Every row gives one point. Each copy is the shape, with its points in the same order, turned, moved and blurred by noise. Is it also mirrored, or only turned?

Shape (6 x 2):
[[ 26  17]
 [ 28  -4]
 [ 19  -4]
 [-86   1]
 [ 19  24]
 [ 31  11]]
Copy 1 (6 x 2):
[[-20 -16]
 [  0 -18]
 [  3 -13]
 [  3  95]
 [-25 -12]
 [-16 -21]]
Copy 1 is: mirrored
Copy 2 (6 x 2):
[[ 29   9]
 [ 23 -12]
 [ 15  -9]
 [-80  39]
 [ 27  17]
 [ 30   2]]
Copy 2 is: only turned
Copy 3 (6 x 2):
[[ 26  47]
 [ 43  32]
 [ 37  25]
 [-41 -44]
 [ 17  45]
 [ 35  44]]
Copy 3 is: only turned

Shape (9 x 3):
[[ 52 -36  19]
 [ 21 -62 -32]
 [-15 -39  13]
 [ 69  15  42]
 [ 24  11 -39]
 [ 11  18 -58]
 [-24 -40 -61]
 [-36  31   4]
 [ 11  27  -2]]
Copy 1 (9 x 3):
[[ 47 -41 -12]
 [  5 -69 -57]
 [-13 -65   4]
 [ 60   9  15]
 [ -9   5 -48]
 [-30   6 -53]
 [-50 -59 -64]
 [-55  -8  15]
 [ -6  11  -6]]
Copy 1 is: only turned
Copy 2 (9 x 3):
[[  7 -21  61]
 [ 30 -45  14]
 [-17 -22  -3]
 [ -9  30  88]
 [ 52  19  15]
 [ 71  14  -1]
 [ 46 -27 -37]
 [  6  48 -23]
 [ 20  43  28]]
Copy 2 is: only turned

Shape (9 x 3):
[[ 21  27  -5]
 [ 37 -16  11]
 [-46  60  40]
 [  1  90  -7]
 [ 49 -30  14]
 [ 28 -41   7]
 [-53  45  -3]
 [-46   4  32]
 [-21  53  26]]
Copy 1 (9 x 3):
[[  5  32  15]
 [ -1 -14  31]
 [-51  60 -48]
 [ -2  94  -6]
 [ -3 -25  44]
 [  2 -36  24]
 [ -8  48 -57]
 [-37   2 -48]
 [-33  55 -24]]
Copy 1 is: only turned
Copy 2 (9 x 3):
[[-19 -26 -31]
 [ 19 -47 -12]
 [ -3  69 -31]
 [-57  19 -64]
 [ 35 -64 -16]
 [ 36 -52  11]
 [-31  49   0]
 [ 22  38  11]
 [-10  39 -38]]
Copy 2 is: only turned
Copy 3 (9 x 3):
[[ 21   3 -30]
 [-27  24 -34]
 [ 53  -4  59]
 [ 84 -15 -13]
 [-34  29 -44]
 [-46  12 -32]
 [ 38 -37  35]
 [ -7 -10  42]
 [ 45   2  20]]
Copy 3 is: mirrored
Copy 4 (9 x 3):
[[ 17  13  -8]
 [ -4   1  43]
 [ 60 -48 -48]
 [ 59  27 -54]
 [-19  15  53]
 [-32 -10  43]
 [ 27 -37 -56]
 [ 16 -64 -12]
 [ 53 -24 -25]]
Copy 4 is: mirrored

Shape (9 x 4):
[[ -8   4  20  51]
 [ 15 -26  26  33]
 [ 38  -2  12  -4]
 [-30 -20  -6  -5]
 [-17  28 -23 -16]
 [ 15  72 -11  49]
 [ 31 -29 -20 -50]
 [ 30 -11 -28 -17]
 [ -6  35  26  28]]
Copy 1 (9 x 4):
[[ 48 -15  -5 -34]
 [ 31  10 -28 -14]
 [-17  15 -10 -21]
 [ 21 -13  26  21]
 [ -9 -22  52 -16]
 [ 17 -20  33 -95]
 [-42  34  20  22]
 [-19  33  26  -6]
 [ 18 -35   1 -45]]
Copy 1 is: only turned
Copy 2 (9 x 4):
[[  9 -10  22  41]
 [-32 -15  25  18]
 [-19  22   9 -14]
 [ 16 -31 -18  -9]
 [ 38  13 -23 -19]
 [ 46  58  15  47]
 [-37  11 -34 -56]
 [-17  23 -31 -16]
 [ 28  12  30  12]]
Copy 2 is: mirrored

Shape (11 x 6):
[[ 48   5  30  25  29   4]
 [-23   3  53  -3  34  -8]
 [ -6  23 -62  46 -55  62]
 [  7   5  16 -25  31 -47]
 [  6 -51  26 -18  23   9]
 [ 22 -41  30  14   8 -62]
 [ 17  -4 -76  31  18  54]
 [ 32   7  35 -16   5 -16]
 [ 34  20 -84  -2 -35  66]
 [ 26  27 -62  46 -42  81]
 [  6  -2   9  11  46 -40]]
Copy 1 (11 x 6):
[[ 14 -53  31  27  22   8]
 [  0  -9 -22  67  -1  29]
 [ 74  52  41 -55  12   6]
 [-23 -31 -26  28 -17 -13]
 [  5 -35  10  27 -40  52]
 [-46 -48 -11   1  -1  35]
 [ 93 -19   7 -50  -6  -1]
 [-21 -22  32  34 -12  -5]
 [ 81  22  56 -55 -30 -34]
 [ 90  37  65 -50  20  -3]
 [  0 -45 -36  20   8   5]]
Copy 1 is: mirrored
Copy 2 (11 x 6):
[[ 42  -5 -11  27 -19  35]
 [ 44 -11 -32  21  27 -29]
 [-60  89  43  25   6  18]
 [ 21 -51 -10  -6  31   4]
 [ 23   0 -41 -28 -14 -14]
 [ -6 -56 -55  14  -7  16]
 [-15  75  16 -24  15  60]
 [ 26 -32   6  12 -12  -3]
 [-42  71  71 -27  -8  37]
 [-37  95  55  20 -16  38]
 [ 24 -30 -31   7  35  26]]
Copy 2 is: mirrored
